Each row of a before or after table is a point. One or more steps were done to the points. Then noise was added and the rows were shuffled. The steps act on how far a point lies along the listed directions, d1 being the first. Write out the steps. A step turns or swaps two directions, mirrors them in a line or flattens them onto one, adds a multiple of one to another, or multiplies one. Angles are multiples of 10 degrees, from the lower direction toward the higher: turns from -170 to 170, lines from 10 to 170 but not 90. Use the fewest steps. Two steps may share a direction if one is a turn and the other turns, adds or multiplies; they go together, in the order done. Otherwise the lowest direction goes first.

Directions:
(1): [-63   1  36]
(2): [23 58 37]
(3): [ 28 -44  51]
Before:
[[ 77 -21  12]
 [-30   9   7]
 [-20  27  36]
 [ -2  26 -42]
 [ -4  -5  14]
 [ 54   0 -28]
 [  6  -4 -14]
 [ 15 -38   5]
 [-14 -13  23]
 [ 77 -33  16]
 [-28 -28  21]
 [ 48  34 -54]
 [ -2 -44 -16]]
After (13 x 3):
[[-41  -5  24]
 [  3 -62  18]
 [-35   0 -22]
 [  1 -23  20]
 [ 51 -54  41]
 [  1 -43  28]
 [  8 106 -53]
 [-30  79 -80]
 [104 -52 116]
 [ 49  36   9]
 [ 40 -40  -4]
 [ 91 -32 104]
 [  9  11 -13]]
Steps: turn d1 and d2 by -50 degrees; multiply d3 by 2.5

Directions:
(1): [ 45  44  56 -36 -44  18]
(2): [-38  78 -38 -25  20  25]
(3): [ 2 41 24 91 -1  3]
(4): [-47 -21  61  -7  37  52]
(5): [-66  -7   3   4 -78 -11]
Before, 8 rows:
[[ 29 -72   5   7  48   9]
 [ 70  -7  31 -37 -67 -16]
 [-30  49   8 -38 -19  33]
 [101  24 -16  27  50  -1]
 [-13 -52 -94 -22 -48 -76]
 [-15 -59  32  43 -15   5]
 [-62 -41 -11  25   4   9]
 [-21 -80 -15  31 -25 -39]]
After (8 x 6):
[[ -89  -15  -36   -5   46   23]
 [ -21   73   -8    8  -51   17]
 [   6  -66   39  -14    7   13]
 [  19   62  -13  -40   17   29]
 [  -6  -16 -111  -48  -30  -67]
 [  53   23   -4  -47  -24    3]
 [  16   54  -61  -55   -4  -10]
 [ -29   29  -15  109   -6    0]]
Steps: mirror d1 and d4 in the line at 60 degrees; multiply d2 by -1; mirror d3 and d5 in the line at 150 degrees

Directions:
(1): [-14  53  42  29 -59  -3 -66  49   5]
(2): [-98  22  -5  50  26  42  26 -10  11]
(3): [-62 -70 -34 -12 -36 -54 -10  34 -20]
(4): [ 13 -13 -47 -23 -36  66  18  51  65]
(5): [-14  27 -60 -38 -29  40 -49 -52 -50]
(6): [ 18 -60  25  29  25  67 -27  34 -59]
Before:
[[ 78   9  26 -18 -29 -21  -7   0  31]
 [-35  23  33  51 -13  11 -27  36   3]
 [-30  -3  63  53   6 -20 -48  48 -63]
 [ 95  29  39 -19  16 -19  29  23  33]
 [ 27  40 -21 -16 -24 -20 -16 -41 -24]
 [-28  80  28   6  -1 -10 -28 -48 -28]
 [ 73   9  30 -12   9  28 -28  -7  14]
 [ 66 -22   6  -8  29 -15  31  20 -10]]
After (8 x 9):
[[ 25 -86 -22 -43  -5 -31 -10   7  -7]
 [-12 -32  -3  41  77 121  53  26  -1]
 [-26  -4  36  60   4  47 -28  46 -14]
 [ 51 -53 -40 -39  44 -46  77  -7   6]
 [ 46 -18  39  -6 -75 -52 -58  49   2]
 [ -8  51 -15   9 -81  16 -59  29  -4]
 [-96  65   7  39 -84  86 -67  78  22]
 [ 31 -31  20 -22 -48 -78 -12  84   7]]
Steps: turn d1 and d6 by 60 degrees; multiply d1 by 3; add -1 times d4 to d2; turn d3 and d4 by -160 degrees

Directions:
(1): [ 53   0  -4 -25 -48  17  68  78 -11  45 -23]
(2): [-62 -16  30  46 -56 -76  23  32  40 -12   3]
(3): [-61 -10  17 -28   7  26  94 -66 -13  24  -2]
(4): [ 22 -43 -18 -64  -4 -78   4 -21 -47 -43 -45]
Before:
[[  13  -23  -19   -7  -23  -59   -2   33  -39  -47  -29]
 [ -12  -23    5  -34   19  -67   57  -11  -46  -27  -15]
 [  43   23   -4   51  -11   41  -51   56   42   36   48]
 [  33    7   -4    2  -39  -36   -1   73   27    9  -21]
 [ -26  -20   26   14  -56   -5   81   53   10   53    5]
 [   7  -12   15   29  -51  -71  -36   74    7   -9    0]
 [  45   16  -22    1  -41   50  110   88   -9   87   -7]
 [  62  -37  -18 -104  -72    1   80   73  -80   20  -42]
 [   7   -5    4  -36   10   23   39   19  -18   41  -12]
 [  96   17  -17  -31   33   11  -89   58  -49   -7  -21]]
After:
[[  58  -30  -21  -14  -60  -88 -104   96  -27  -66  -11]
 [  97   30  -54   45    9    4  -96   96    4    5   15]
 [  10   15  -13   24   53   54  -70  -50   17    9   52]
 [ -42  -17   -1   34  -21  -63  -11    8  -12  -53   -6]
 [ -15   19    4   39    6  -33  -68    7   48  -24    9]
 [ -64    0   31   60   -4  -36  -56   -7   26  -16   37]
 [  41   -5   -7  -21    9  -11  -30   50  -13   13  -14]
 [  -9   -8    1  -33   71  -42  -90  -64  -53  -58  -15]
 [  -4  -15   14    3  -18  -83   51   52  -16  -17   -8]
 [  28   10   10   55  -31    8  -39   91   29   31   27]]
Steps: turn d1 and d3 by -90 degrees; turn d2 and d4 by -40 degrees

Directions:
(1): [  14  -30 -101   20  -30  -36  -34   34  -31  -32   73   -3  -20   28]
(2): [ 27 -17  21  15  35 -49   9  -6   8 -35  50  37 102 -62]
Before, 10 rows:
[[  7  -7 -43   9  -8 -18 -12  27  -5 -31  45  -7 -40  35]
 [-13   1 -71   1 -36  21 -15   4 -20  14  36 -33 -66  31]
 [ -8  19   4  -4 -20   0  -7  16 -13  11 -10 -19 -40 -13]
 [ 11  42  -2 -21 -12  12  -5   8  18   8 -28  -2 -45  15]
 [ -1 -14 -63   4 -21   7 -24  41 -17 -18  -4 -39 -66  34]
 [-37  -8 -38  -5 -25  14 -16  15  -9  14 -18 -21 -72  57]
 [-12  32  43 -22   7  36   3 -11   6  24 -37 -19 -33  34]
 [ 12  18  48  14  31  17  30 -34  11 -15   4  17  34 -17]
 [ 20 -21  20  11  33 -76  19 -18   8 -47  60  43 113 -98]
 [-23   4  -3 -14 -20  21 -17  -4  -7   5 -30 -24 -70  43]]
After:
[[  11   20   58   13   35   20   35  -40   15  -12   -3   16   38  -19]
 [   1  -18  -78    7  -25    2  -30   45  -22  -25    7  -40  -71   38]
 [  -6   16   -6   -4  -22   -3  -12   19  -14   11   -4  -18  -41  -11]
 [ -10   28   28  -19    2   31   -4   -7    3   19  -27  -21  -33   39]
 [ -36  -12  -60   -2  -31    8  -24   21  -17    6   -3  -22  -77   64]
 [ -21   -1  -22  -10  -23   13  -25    4  -14   -1  -16  -23  -73   49]
 [  16   39  -12  -20  -14    9  -12    9   16    4  -17   -2  -47   19]
 [ -12   -2  -88    4  -40   16  -21   11  -25    8   50  -35  -70   34]
 [   6  -11  -48   10   -9  -20  -11   29   -8  -34   48   -6  -41   36]
 [  15   -9   57    2   43  -62   32  -28   19  -35   34   43  122 -107]]
Steps: add -0.3 times d2 to d1

Directions:
(1): [ -2  20   6  -1  41  53 -19 -17  17   4  42 100  13  38  -2  53  13 -26]
(2): [ 23  44  -6 -60  59  60   4 -37 -14 -48 -29 -46  -7 -37 -26  19  13  17]
(3): [ -16  -38 -121  -37  -13  -19    4  -15  -12  -22  -13   31  -28   23
  -21   14  -19   21]
(4): [ -36   67   13    8  -16   -5   39   37  -15   20   19   12 -101   -7
  -26   24    4   31]
(5): [ -8  28 -12   2  20 -25 -23   9 -31   7 -87  57 -18 -47  48 -26  32 -44]
(6): [-23  14  -2   3  -7  -2 -35 -65  -6  16   9 -23 -17  33  93  13  35  66]
Before (8 x 18):
[[ -18    7  -49    0  -36  -37   -2   35   11   20  -19   39  -39    4
   -32  -34  -22  -46]
 [  23  -25  -38  -38   17   64   18   12   29  -18   65   19   42   31
   -58   10  -24   31]
 [   5   14   26   22   -5  -32   -3   22   -7   15    0  -40   -4   -5
    13  -19   -1    4]
 [ -31   -1   70   63  -31  -71   27  121   17   70  -28   68  -58  -25
   -44   -2   -9  -65]
 [ -16   69  -64  -53   22  -11   25   36  -34    2  -56   87 -101  -25
   -28   19    9   -1]
 [ -14  -19  -45   -1  -17   -9   25    8    8  -38  -15  -92   15  -21
   -46  -31  -21   29]
 [  47   -2   47  -15    8   40   35   21   31  -63   56  -74   65  -24
   -69  -21  -25  -13]
 [  19  -36  -17    9   30  -72    3   -7   -9    3  -63    4   31  -36
    37  -77   10  -61]]
After, 8 rows:
[[ 35 -40 -26 -75  49  23  15  -1  14 -56 -66 -95  12 -53 -94  13 -23   5]
 [-42   5 -23  41 -42 -55  -2   9  -3   7 -37 -41 -13 -19  45 -49  13  23]
 [ -2   8 -24  10  -3  -9  14  75  -9  19 -31  86 -10 -29  -5 -42   0 -31]
 [  6  51  60  27 -10 -35  20  61 -18 -12 -38 -21  -9 -80  18 -67  20 -41]
 [ 13  23   6  -7  23  -9 -14 -13 -12  -7  -9 -49   0  -6  20  -3   7  19]
 [ 24 -72 -23  -3 -37 -39   6  26  29  19  31  23  51  50 -27 -18 -40 -13]
 [ 10 -24 -11 -19   2 -25  55 -30  17  -9  61 -91 -13  29 -36 -15 -22  50]
 [  0 -18 -72 -35 -29 -15  -7  -6  19 -11  -8 -31  -3  11 -46 -29 -28  -8]]
Steps: turn d1 and d6 by -40 degrees; mirror d2 and d3 in the line at 110 degrees; turn d4 and d5 by 160 degrees; multiply d4 by 0.4
